Each row of a before or after table is a point. One or more steps were done to the points. Then noise was added and the rows were shuffled. The steps act on columns, c1 being the first. Name the steps. A step turns or swaps two columns, mirrors them in a line or flattens them onto one, adds a multiple of one to another, or multiplies or shifts one. Angles are multiples of 10 degrees, from the lower column toward the higher: turns from -170 to 170, lines from 10 to 170 but not 90. Use the fewest steps. Two steps may share a column if one is a turn and the other turns, adds or multiplies; they go together, in the order done. Otherwise the lowest column goes first.
In the rows, zero is written as 128.

Before (8 x 3)
[[182  99 199]
 [189 149 172]
 [140  79 108]
 [158 152  87]
 [111 119 115]
 [165  93 176]
 [100  57 186]
 [155 182 123]]
After (8 x 3)
[[ 37 154 199]
 [ 81 150 176]
 [153 170  87]
 [ 26 155 171]
 [198 168 109]
 [ 75 137 124]
 [124  95 187]
 [161 122 115]]
Steps: add 1.5 times c3 to c2; turn c1 and c2 by 110 degrees

Before (10 x 9)
[[150  97 140 141 123 119 111 162 148]
 [101 124 102 119 107 176 155 159  93]
 [153 151 166 104 122 171 107 101 145]
 [140 142 111 126 115 166 154  83  78]
 [133 140 134 170 176 127 104 120  77]
 [139 120 150 124 113 125 130 163  86]
 [149 159 164 119 177 128 150 152  90]
 [142 104  96 137 164 108  81 141  96]
 [110 144 124 160  95 102 113 107 125]
 [115 115 171 130 118 112 114 117 146]]
After (10 x 9)
[[109  84 134 118 142 181 139 108  87]
 [135 120 124 119 189 138 150  94 142]
 [130 101 126 169 199 114  95  44 131]
 [142  58 124 138 111 111 112 192 137]
 [143 103 122 125 154 172 142   7  87]
 [139 111 123 103 113 164 101 127 135]
 [114 105 133 159 110  95 110 103 101]
 [130  80 129 123 154 125 134 100  91]
 [104  74 136 130 110 107 121 142 133]
 [151  63 117 139 174  92  89  94 134]]
Steps: flatten c1 and c3 onto the line at 160 degrees; shift c2 by -40; add -0.3 times c4 to c7; turn c6 and c7 by -20 degrees; add 1.5 times c9 to c8; turn c5 and c9 by 50 degrees

Before (13 x 14)
[[150 149 170 166 108 118 106 149 141 118 166 108 144 139]
 [117 135 125 101 113 138 113 125 122 138 140  70 120 130]
 [130  86 129 106 181 142 116 112 141 131 124 100  99 131]
 [130 130 116 133  80  86 163 138 122 168 179 119 143 117]
 [129 115 134 118 114 121 141 152 124 148 146  90 171 143]
 [104 115 136  95 139 140 130 132 170 133 111  98 103 152]
 [132  92 138 100 112 165 147 128 142 128 145  77 103 152]
 [127 127 138 137 104 128 131 173 114 174 156 120 131 118]
 [109  98 150 107 138 132 137 113 108 128 107 111 101 148]
 [123 131 152 100 151 140 148 132 123 126 144 138 127 105]
 [165 149 116 120 102  93 162 170 105 156 149 117 134 123]
 [111  95 119 120 148 156 124 127 137  94 104 117 109 117]
 [131  87 136  78 140 143 103 119 135 117 113 143 110 129]]
After (13 x 14)
[[127 151 173 135 106 105 206  95 115 113 168 109  73 165]
 [131 137 115 116  73  23  23 120 121 167 182 120  95 129]
 [126  82 130 134 177 166 174 136 121 131 128 103 185 109]
 [129  98 151 151 136 142  84 138 143 124 109 113 175 106]
 [129 134 128 128 113 152 165 124 141 138 139  68 140  97]
 [127 126 140 114 103 126 107  46 142 167 158 122  22 136]
 [127  93 119 120 148 198 149 116 121 100 102 120 143 115]
 [128 119 140 141 113 112  88 112 131 147 146  93  46 125]
 [128 127 154 105 158 161  66 124 122 120 142 134 119 102]
 [132 116 133 150 138 163 163 101  86 133 111  97 136  96]
 [130  94 140 152 111 222  87 113 108 126 142  73 140  99]
 [130 153 115 123 106  37   9  53 138 157 144 119  30 116]
 [125  88 139 125 136 165 205 132 130 112 114 146 163  83]]
Steps: multiply c1 by 0; swap c4 and c14; multiply c6 by 2.5; turn c7 and c9 by -160 degrees; multiply c7 by 3; multiply c8 by 3; turn c8 and c13 by -130 degrees
